Each row is a point. Each copy is the shape, with its points in the same order, stretched, turned, moved and blurred by noise. Some copies are also mirrored. Which?
In the rows, zero is written as 128.

Shape:
[[ 72 169]
 [127 135]
 [145 162]
 [137  89]
 [148  49]
 [126 140]]
Copy 1:
[[ 83 158]
 [142 150]
 [153 176]
 [164 111]
 [182  77]
 [140 148]]
Copy 1 is: only turned
Copy 2:
[[111  76]
 [138 132]
 [165 123]
 [124 175]
 [114 212]
 [138 131]]
Copy 2 is: mirrored
Copy 3:
[[ 63 180]
 [117 145]
 [139 180]
 [127  93]
 [149  60]
 [114 147]]
Copy 3 is: only turned
Copy 4 (6 x 2):
[[ 74 163]
 [120 112]
 [ 95  94]
 [168 117]
 [218 110]
 [118 118]]
Copy 4 is: mirrored

Shape, 9 rows:
[[138 135  50]
 [129 180 139]
 [117  77 165]
 [174 144 146]
 [ 62  97 133]
 [159 149  69]
 [149  94 115]
 [119  89 162]
 [ 99 127 138]]
Copy 1:
[[168 157  60]
 [121 174 150]
 [110  73 136]
 [165 123 169]
 [ 72  98  98]
 [174 169  94]
 [162 100 124]
 [110  84 149]
 [ 92 127 121]]
Copy 1 is: only turned
Copy 2:
[[168 148  54]
 [119 173 140]
 [143  67 167]
 [173 164 154]
 [103  64 113]
 [172 170  83]
 [180 109 123]
 [151  87 166]
 [119 109 129]]
Copy 2 is: only turned
Copy 3 (9 x 3):
[[152 113  62]
 [127 191 126]
 [130 103 182]
 [177 155 144]
 [ 79 107 143]
 [169 149  72]
 [160 101 129]
 [129 111 175]
 [112 140 146]]
Copy 3 is: only turned
Copy 4 (9 x 3):
[[175  83  43]
 [133 151  99]
 [115  72 170]
 [173 141 140]
 [ 77  62 124]
 [181 119  61]
 [160  79 133]
 [130  82 169]
 [107 103 131]]
Copy 4 is: only turned

Shape (8 x 4):
[[ 96 124 179 156]
 [166 132  59 152]
 [ 81  95 101 133]
 [140 113 197 162]
 [132 162 132 107]
 [188 109  68 107]
 [ 84 151 153 142]
 [ 95 176 140 106]]
Copy 1, 8 rows:
[[106 117 177 148]
 [202 127  79 149]
 [104  96  96 144]
 [140  98 205 140]
 [150 161 135  99]
 [207 106  86  98]
 [101 150 149 142]
 [114 178 133 106]]
Copy 1 is: only turned
Copy 2, 8 rows:
[[120 124 176 169]
 [167 116  63 123]
 [104  65 118 158]
 [100 172 169 162]
 [142 117 162  99]
 [127 121  63  92]
 [131  90 178 153]
 [153  99 177 105]]
Copy 2 is: mirrored
Copy 3, 8 rows:
[[105  95 168 165]
 [172 130 129  49]
 [102  87 102 106]
 [144  81 195 164]
 [154 143 125 147]
 [211 111 102  70]
 [ 95 126 145 158]
 [117 152 119 166]]
Copy 3 is: mirrored
Copy 4, 8 rows:
[[ 57 145 128 112]
 [172 190 134 162]
 [103 134 183 151]
 [ 74 135  82 110]
 [126 178 147  84]
 [201 152 132 139]
 [ 68 171 159 107]
 [ 98 183 174  76]]
Copy 4 is: mirrored

Shape:
[[137  68 166 102 111 114]
 [112 149  88 131 155 122]
 [ 60 136 142 119  72 128]
 [162  84  79  92 162 139]
 [ 50 116 112 156  74 117]
 [ 97 120 179 196 130 194]
 [205  96  95 121 140  99]
 [ 85 138 194 154 130 155]
 [167 122  92 104 109 143]]
Copy 1 (9 x 6):
[[159  78 139  84 106 133]
 [106 145 108 120 160 108]
 [ 94 162 151 104  62 129]
 [127  86  55  83 174 140]
 [ 74 136 136 135  52 100]
 [112 105 191 195 112 179]
 [195  90  52 105 159 107]
 [127 133 204 144 113 154]
 [150 134  67 100 128 148]]
Copy 1 is: only turned
Copy 2:
[[132  79 155  95 108  86]
 [125 148  79 137 159 109]
 [100 105 107 113  99 172]
 [124 139 104 121 138  31]
 [ 97  76  90 156 103 164]
 [133 150 174 200  82 158]
 [184 109  99 113 135  30]
 [118 135 174 144 118 179]
 [145 142  81 106 106  75]]
Copy 2 is: mirrored
Copy 3, 9 rows:
[[129  63 136 121  90 121]
 [111 157 111 130 155 135]
 [ 64 153 152 101  89 123]
 [157  75 131 123 174 168]
 [ 60 160 177 131 103 109]
 [104 144 130 198  62 155]
 [197  95 147 119 151 119]
 [ 79 131  99 163  59 118]
 [159 126 139 102 140 164]]
Copy 3 is: mirrored

Shape (15 x 9):
[[201 111  95 139 141 144 180 155 100]
 [ 51 105 102 161 129 155 118 164 197]
 [171 169 133 177 176 186 194 138 128]
 [147 127  93 190 212 132 185 148 176]
 [ 66  90 103 121 118 158  80  89 190]
 [167  92 148 169 197 148 155 159 121]
 [118 113 154 173  90 126  93 128 161]
 [142 139 129 155 151 125 200 116 123]
 [161 130  93 167 186 144 172 117 187]
 [133 156 112 181 170 119 183 126 105]
 [118 104 166  97  92 138 130 139 145]
 [103  97 180 175  60 144 101 131  97]
 [121 130 181 114  99 111  93 142 116]
 [141  84 167 173 139 138 180 135 137]
 [168 107 149 133 110 120 145 159 158]]
Copy 1:
[[189  86  90 161 148 145 201 136 131]
 [ 81 107 132 142 110 150  96 163 207]
 [147 130  64 149 184 197 184 159 120]
 [125 103  42 154 191 120 140 182 162]
 [ 90  70 130  90 115 145  66 112 203]
 [154  74  97 148 195 143 144 174 111]
 [115  98 129 128  91 145  70 140 116]
 [119 121  77 123 154 138 187 143 110]
 [137 104  32 135 177 137 140 166 164]
 [112 144  86 155 165 134 179 135 119]
 [146  99 158  72  94 153 129 147 115]
 [101  80 183 134  81 164 109 112  72]
 [153 118 171  93  97 129 100 132  95]
 [103  62 105 122 142 143 146 176 108]
 [177  88 106 123 102 138 132 172 119]]
Copy 1 is: mirrored
Copy 2 (15 x 9):
[[183  86 128 152 154 123 143 170  88]
 [ 46  98  98 145 148 176 121 160 182]
 [161 150 126 172 200 172 180 158  98]
 [138 120  75 190 228 125 149 167 141]
 [ 61  92 119  93 142 176  65 104 190]
 [131 100 145 190 220 145 123 167  99]
 [ 94 127 167 158 110 158  84 125 166]
 [144 113 123 152 178 115 165 119 112]
 [151 127  96 154 199 134 154 148 164]
 [138 135  95 173 171 106 168 140  91]
 [ 92  76 197 110 142 157 123 122 139]
 [ 81 105 181 170  78 170  92  90 104]
 [ 76 131 210 119 123 133  79 119 123]
 [111  80 161 202 175 148 152 122 128]
 [135  92 197 145 140 128 122 160 156]]
Copy 2 is: only turned
Copy 3, 15 rows:
[[157 116 102 154 117 155 191 188  93]
 [ 34 127 103 159 139 141  88 177 175]
 [123 189 133 182 153 167 206 168 119]
 [112 165  81 183 183 103 177 184 148]
 [ 71  89  91 135 138 158  74  99 192]
 [139 117 138 178 198 137 165 170 105]
 [111 123 160 157 108 128  72 132 163]
 [109 138 125 156 134 109 201 134 112]
 [128 154  82 176 163 123 180 161 166]
 [102 169 110 166 135 107 180 141  91]
 [104  91 165 100 113 154 123 137 140]
 [ 94  99 201 172  77 150  86 125 114]
 [112 113 188  95 123 140  98 127 113]
 [113  96 165 177 145 120 172 157 135]
 [145 109 157 125 119 131 137 178 147]]
Copy 3 is: only turned
Copy 4, 15 rows:
[[172  61 102 188 148 123 139 129  92]
 [102 164 105 131 142 183 124 175 212]
 [172 102 149 228 185 183 147 100 118]
 [180  99  98 196 214 155 143  99 195]
 [108 158 129  69 105 168 108 123 200]
 [179  65 169 181 186 144 131 144 155]
 [142 158 161 153  89 123  90 145 170]
 [165 125 138 179 166 120 165 101 119]
 [169 102 101 185 177 158 144  75 190]
 [172 137 127 182 198 125 139 114 120]
 [ 96 119 173 140  87 123 139 142 138]
 [157 171 198 136  74 130 103 198 114]
 [ 97 133 199 142 112  89  98 151 121]
 [177 107 174 177 131 133 167 153 159]
 [127  88 142 187 102 109 131 132 151]]
Copy 4 is: mirrored

Shape (17 x 11):
[[132 130 132 142  75  95 113 146 170  71 109]
 [ 95 121 183  93 108 111 149 115 130  79 152]
 [101 139 116 205 115  56 118 114  75 176 109]
 [170 115 201 134 148 209 132 170 139 123 207]
 [125 148 126 125 153 108 116 102 160 195 131]
 [ 98 148  86  99 171 164 100 160 123  57  66]
 [ 89 115  90 140 113  91  85 142 148 125  93]
 [ 73 114 114 106 102 136 138 133 115 117  66]
 [115 184 144 131 152 152 123 145 187  66  86]
 [149 149 130  88 131 164 123 110  87 113  26]
 [196  56  72 174 153 152 170 105 106 125 164]
 [121 143 126 130 137 146 158 184 101 167 126]
 [150 114 181  99 106  51 118 191 115  97 106]
 [151 126 132 153 102 146 165 111 148  51 143]
 [130 114 134 179 168  91 115 164 140 147  78]
 [149  86 103 193 172 117 120 138 127  54  91]
 [116 104 120 123 145 193 160 122 122 138 131]]
Copy 1 (17 x 11):
[[126 146 135  77  91 121 139 153 178  88 147]
 [109 149 199  80 127 111 166  99 119 118 150]
 [112 121 114 167 142  58  92 164  82  71 102]
 [149 155 219 136 153 231 171 139  90 165 164]
 [146 133 118 165 149 112 126  89 137 151 103]
 [ 86 127  89  47 176 184 146 116 165  81  78]
 [101 111 103 117 138 107 100 131 184  86 126]
 [ 66  86 128  89 123 123 135 113 144 100  80]
 [119 187 124  68 132 169 155 130 188 113  71]
 [140  77 115  49 136 156 143 102 102 110  38]
 [153  80 126 197 131 192 190 106  56  51 166]
 [ 84 113 120 133 150 149 160 155  93 155 106]
 [148 105 155  58 157  81 177 176 136 133 161]
 [127 160 156 104  84 167 178 124 114  65 143]
 [134 106 118 150 176 119 149 172 153  98  92]
 [139 117 129 129 164 164 167 161 138  12 121]
 [ 96 105 153 147 135 192 161  91 101 117 102]]
Copy 1 is: only turned
Copy 2 (17 x 11):
[[125  94 139 152 102 119 146 124 133  71  92]
 [120  41 159 165 114 164 142 134  99 135 123]
 [ 95 176 109 160 135  39 158 102  55 150 106]
 [140  88 181  62 197 201 170  77 139 138 206]
 [114 152 134 138 138  88  96 129 150 178 132]
 [ 95 147  74 123 110 215  72 126  97  76  85]
 [ 65 139 102 135  97 100 105 129 122 102  85]
 [ 83 118 111 132  80 165 136 146  94 146  58]
 [129 135 128 167 157 196 104 119 148  91  91]
 [148 161 140 117  69 184  91 103  81 142  51]
 [195 108  57  53 143  99 149  55 110 139 139]
 [117 159 126  79 152 155 165 157  83 150 130]
 [132  71 198 109 123 111 123 168  56  64  89]
 [180  82 108 150 125 156 171  85 126 105 118]
 [110 150 131 105 187  95 105 107  96 104  80]
 [148 112  73 112 169 130 103  55  88  59  78]
 [123 119 102  90 135 184 148 102 123 179 125]]
Copy 2 is: mirrored
Copy 3, 17 rows:
[[113 186 173 131 130 106 136  86 145  91  29]
 [106 149 209 114 127  96 171  99 136 128 109]
 [106 181  88 173 136 111  87 102  56 149 117]
 [212 120 228 129 164 182 135 155 122 157 100]
 [131 170 108 116 164 131 111 102 145 201 109]
 [ 98 145 125 110 144 175 126 168 177  41 112]
 [ 83 163 108 106 153 124 109 109 119 108  58]
 [ 75 134 111 118  96 135 158 135 131 114 100]
 [102 182 175 150 160 165 137 137 210  98  77]
 [117 142 106 138  55 170 114 142 184 101 146]
 [223  84 103 150 165 156 131  70  99 107 109]
 [155 155 117 136 135 133 146 183 105 157 106]
 [135 168 177 116 103  42 104 143 127 111  67]
 [156 152 183 159 139 142 170  71 147  85  76]
 [121 136 106 166 157 124  74 145 127 129  78]
 [137 110 133 177 169 146  88 105 135  41  82]
 [150 102 127 127 139 181 163 134 131 141 122]]
Copy 3 is: mirrored

Shape, 15 rows:
[[153 160  99 117 108 144 141 107 136 143 122  99]
 [126 166  83 169 171 127 129 114 144 100 126  84]
 [ 95 107 160  81 156  66 156 103 155 166 101  74]
 [144 154 190 169 159 142 162 136 202 139 103  92]
 [164 143  82 104 156  92 149 145 155 134 176  88]
 [ 82 145 136 134 156 138  83 143 200  85 113 150]
 [144  79 131 174 155  91 130  68 195 137 112 165]
 [119  83 105 132 109 109 152  90 110  72 163 104]
 [ 98 147 175 107 101  92 126  73 113 116 101 120]
 [112 162 157 146 132  42  75 117 180  96 120  70]
 [ 78 140 178 157 123 119 112 153 107 110 145 151]
 [ 74  92 146 133 172  54  78  81 176 157 197 132]
 [ 88 149 160 150 102  81 174 150 127 146 132  87]
 [118  89  88 131 120  62  82 108 115 136 180  65]
 [161 113  94  92 140 118  73  99 106 103 135 155]]
Copy 1 (15 x 12):
[[158 141  92 111  94 152 141 118 137 142 122 110]
 [120 170  86 166 129 146 166 105 139  99 138 102]
 [113 153 133  80 141  96 178  76 156 168  61  80]
 [196 156 164 164 134 112 143  74 198 149 120 127]
 [136 147  87 106 145 100 188 120 120 146 175  73]
 [126 158  91 139 161  99 100 133 203 106 112 155]
 [145  88 133 117 146  67 107  47 117  88 112 120]
 [ 83 123 135  55 108 136 152 127 125  69 141  88]
 [120 182 148  64 104 135 131 105 138 127  63 147]
 [124 233 121 118 127  63 124 104 163 110 101  88]
 [ 86 160 171 127 123 117 132 168 144 128 108 173]
 [ 37 137 125 101 158  44 113  73 120 152 135 109]
 [109 169 167 115  82  97 196 127 151 147  98 127]
 [ 58 156 108  93 109  84 132 134  98 127 133  38]
 [127 134  84  81 166 136  91 155  86 105 124 106]]
Copy 1 is: only turned
Copy 2:
[[108 144 132 146 137 166 140 112 168 135  94  95]
 [124 156 111 184 145 141 124 113 112 119 154  58]
 [102 114 174  83  86 112 160 132 118 158 172  92]
 [140 143 209 199 112 142 206 142 104 120 135 107]
 [123 172 120 118 153 156 153 133 185 131 185  91]
 [138 119 162 185 115 179  83 137  72 103 171 146]
 [202  73 119 168 107 116 167 103 109 130 153 144]
 [107 119  80 121 130 110 129  81 144  49 130 110]
 [ 93 130 160 127 106  99 106  82 104 124 100 144]
 [130 167 186 176  96  81  89 102 136 124 189 106]
 [ 96 129 156 162 171 108  94 151  85  83 116 162]
 [134  57 151 140 153  97 104 101 132 143 249 150]
 [ 61 157 150 153 121  82 157 163 138 115 135 121]
 [119 102 109 117 148  85  86 105 203 106 184  74]
 [169 118 115  97 160 160  65  88 135 105 110 123]]
Copy 2 is: mirrored
Copy 3 (15 x 12):
[[125 137  99 120 108 118 135 137 138 129 136 116]
 [ 79 130  82 139 176 107 137 129 129  94 161  81]
 [117 113 164  87 132 114 158  51 143 160  90  95]
 [107 119 183 106 174 134 142 152 202 115 135  71]
 [ 92  88  88  93 137  85 176 139 131 156 168  95]
 [ 59 141 157  91 203 111  82 125 120  99 154 144]
 [142  61 148 152 184 122  75  88 163 124 126 154]
 [115  76 106 146 100  91 141  68 102  64 159 147]
 [145 167 183 137 114  95 118  54 138 114 140 126]
 [ 69 129 149 109 153  33  89  93 148 111 155  71]
 [ 98 135 205 157 129 108 113 125  91 105 167 123]
 [ 95  61 166  98 151 109  66  42 102 158 181 108]
 [ 84 109 182 156 101  95 180 109 152 141 139  91]
 [ 87  65 100 139  87  58  97  75  84 124 146  95]
 [149 129 105 129 148  86  73 112  60 119 157 153]]
Copy 3 is: only turned

Shape, 17 rows:
[[ 80 126 154 110 107  77  75  92 123 150 139 151]
 [131 137 153  73 130 109  82  78 165 149 183 105]
 [110 137 173 107 101 133  85 163 157 115  93  94]
 [192 103 120  74 155 176 175 114 130 154  43 122]
 [ 82 122 122 113  71 144 136 136 139 128 135 128]
 [144 144 121 138 161 154 168 125 185 116  82 121]
 [ 86 143  92 115  96 103  81  95 148 100  79 102]
 [146 141 144 140 133  61 119 114 125 171 138 138]
 [122 111 154 103  90  87  64  87 141 143 140 131]
 [172 104 136 148 145 209 128 113 160 104  76 156]
 [100 112 126 132 123  99  96 100 121 179 161 112]
 [118  90 102 109 125  69  60 148 141 145 168 126]
 [ 78 107 154 106 175  51 105 111  89 132 158 142]
 [139 158 131 122  68 101 108 127 121  80 104 118]
 [183 151 100  84 172 216 156 135 144 119 101 171]
 [117  72 158  92 109  37 106  81 150 126 187 119]
 [187 112 120 126 193 208 151 108 100 128 133 101]]
Copy 1:
[[ 74 180 168 144 120  71 118 104  94 166 167 135]
 [120 164 101 184  93  96 136  86 145 195 129 123]
 [ 70 132 117 117  89  94  85 171 187 147 142 141]
 [183  36 111 111 116 186 112 200 111 199  85 199]
 [102 149 122 102  95 124  77 124 105 115 141 108]
 [146 110 103 118  92 203 159 185 155 137 124 168]
 [ 47 189 146  86 119 126 120 154 114 152  76 129]
 [133 147 118 163 148  86 157 122 113 148 169 166]
 [ 66 159 137 175 115  76 107 105 102 170 139 137]
 [129  66 145 174 112 218 122 190 139 140 121 149]
 [105 166 129 155 131  86 142 122  90 173 163  86]
 [ 40 152  90 142 159  96 135  57 117 181 161 109]
 [ 90 126 159  99 134  55 185  78 110 187 173 124]
 [ 89 134 131 108 130  94 104 133 140  96  83 159]
 [205  83 116 128 140 244 111 138 160 166 105 182]
 [ 55 120  95 160  85  49 159  47  83 169 146 129]
 [201  40 122 156 140 174 173 173 149 175  96  92]]
Copy 1 is: only turned
Copy 2 (17 x 12):
[[121 104 112 146 103  45  68 110  92 131 135 125]
 [148 132 110 121 140  83 105  71 110 107 186 133]
 [105 113 106 106  44 130 101 107 121 142 169 100]
 [ 80 148 119  50 165 216 173 149  66 161 133 139]
 [120 149 142 125  88 107 127 103 109 203 165 116]
 [ 84 189  95 120  98 178 171 126 109 126 126 144]
 [146 193  98 108  92 132  63 133 124 159 134 101]
 [153  98  93 159 120  77 112 134  86 104 115 180]
 [137  89 111 116 124  72  69  87 104 140 147 127]
 [ 28 149 127  97 129 196 153 110 144 151 129 125]
 [179 125  81 132 129  75 119 103 104 149 148  97]
 [154 115  90 107 127  40 125 126 148 154 180 135]
 [138 137 142 139 106  19 117 148 104  74 128 115]
 [153 135 141 123  77 141  65 126 149 137 140 155]
 [ 37 189 155 101 166 204 182 161 111 123 184 149]
 [184 110 132  92 116  10  96  62 122 121 146 159]
 [111 168 137  95 165 209 209 127 146 105 146 103]]
Copy 2 is: mirrored

Shape:
[[116 111 175 138 107 138 100  95 100 140  83  91]
 [179  81 163 135 146 147 124 113 140 112  85 124]
 [ 89  86 168 111 112 150 143 139 149  94 139 166]
 [122 144 142  98 120  97  93  91 141 153 166 166]
 [180 170 109 147  95 123 100 172 159  96 121 140]
 [103  83 162  90 148 160 118  89  94 163 100 151]
 [119 128 186 102 166 155  86 154 162 176 124  78]
 [ 86 147 100 150  88 165 156 101  67 104  95 157]
 [122 154 159 100  88 128 150  78 113  85 148 136]
 [141  89 190  93 105  78 177 140 115 175 118 156]
 [165 112 187 153 118 126 158 129 164 111  85 162]
 [ 89 161 137 181 140 145 183 169 114 164 127  86]
 [178 176 152 110 117  87 166 101 153 142  98  68]
 [173  72 162 146 165 133  97 168 132 151 132 155]
 [150 145 194 141 176 149 161 164 125  98 115 144]
 [ 93 111 111 165 170 100 122 166  80 151  99 145]]
Copy 1:
[[109 149 124 148  83 169 123  90 146 129  97  89]
 [151 135 150 164 122 166 125  84 165 112 163 146]
 [ 94 121 191 169 171 138 149 169 179 125 125  97]
 [ 58 145 120 106 152 134 117 140 119 117 134 177]
 [169 164 119 103 150  74  68 128 152 162 153 137]
 [ 90 121 150 142 132 225 153 130 155 134 106 148]
 [108 187 112 144 192 228 101 130 145  87 130  88]
 [146  77 125 129  92 115 142 150 155 203  76 103]
 [ 96 116 150  95  87 111 160 150 128 148 161 110]
 [120 205 173 193 126 150 176 162 100 118 152 179]
 [146 174 148 192 147 114 161 102 169 142 167 143]
 [164 147  75 190 163 150 155 167 120 125  88  40]
 [170 203  89 100  80 124 162 107 118 108 179 141]
 [126 148 160 195 193 178  87 109 132  99 146 156]
 [147 156 162 165 192 146 167 111 122 150 172  96]
 [149 135 134 166 180 141 135 110 104 125  42 127]]
Copy 1 is: mirrored
Copy 2, 16 rows:
[[181 150 150  94 146 107  80  95 156 180 136 109]
 [160 118 154  78 166 156 103 128  97 149 144  63]
 [145 141 137  95 196 157  73 153 134  81 105 132]
 [ 72 211 158 104 159 128 101 146 140 163 114 107]
 [ 98 137  82 128  99 156  95 111  99 122 116  32]
 [150 154 153  85 179 102 110 170 150 167 123 146]
 [206 188 104 155 177 171 138 123 150 187 109 104]
 [100  92  95  95 115  88  83 123 137 131 104 168]
 [ 96 150 173  95 113 156  56 137 130 130 132 157]
 [131 164 236 125 163  92 116 166 140 107  91  97]
 [152 121 171  79 167 156  92 124  86 135  77  62]
 [162 102  89 189 164 131 157  74 131 153  70 160]
 [132 150 191 116  69 179 146  86 128 175 104 100]
 [142 151 130 136 221 118 115 150  88 139 140  39]
 [175 127 119 141 168 159 100 150  39 140  89 120]
 [144 148  86 128 181  64 155 105  88 133 110 115]]
Copy 2 is: mirrored
Copy 3 (16 x 12):
[[100 120 110 172 115 109 105 110 119 183  93 130]
 [133  98 109 150 120 178 101  65 155 167 141 118]
 [ 84 139 107 122 117 138  85 115 197 106 175  98]
 [131  96 183  91 145  97 131 154 191 154 127 150]
 [176 136 191 114 160 149 105 106 112  46 129 151]
 [ 80 118  90 122 100 163  97 143 176 219 113 112]
 [121 117 150 152 179 171 128 127 152 163  72  50]
 [110 189  75 123  65 122  97 172  89 127 142 177]
 [111 170 124 108 115  78 129 109 149 138 147 182]
 [ 49  72 128 141 118 157 169 105 162 135 110 145]
 [110 103 145 162 130 184 122  78 148 114 180 140]
 [128 148  89 166 120 153 190 174  56 100 100  94]
 [154 143 143 177 130 133 190  87 114 134  72 186]
 [125  42 141 110 156 192 116  97 151 146 140  71]
 [107 132 105 127 181 208 132 109 114 132 174 104]
 [119  79  65 138 142 165 111 189 114 126 108 116]]
Copy 3 is: only turned
Copy 4 (16 x 12):
[[136 120  93 103 146 180  57 139 192 126 131  73]
 [167 115  91 138 150  97  59 119 151  69 125 158]
 [165 140  75 137 109 173 141 145  92  88  60 139]
 [ 39 130  84 105 121 186 130  71 125 113 113 155]
 [137 188 142 153 117  80 123   7 136 107  94 123]
 [102 114  28 109 148 151  82 194 136 137 111 139]
 [182  86  54  46 189 119 112  70 145 115 126 114]
 [101 171 114 182  81 152 127 192 139 188 111  75]
 [ 91 133  90 127  74 186 126 121 129  94 147  86]
 [117 222  80  59 140 146 121 175 145  60 140 173]
 [169 186  89 165 116 114 118 117 194  54 119 174]
 [196 152 134  87 119 112 170 149 158 202 182 105]
 [120 146 129  55 126  97 127  88 185  52 194 105]
 [164 146  72 119 173 103  77  86 114 119 110 212]
 [201 160  42 149 150 100 148  99 128 106 177 148]
 [130 179 140 144 201 109 110 171 119 185 140 141]]
Copy 4 is: mirrored
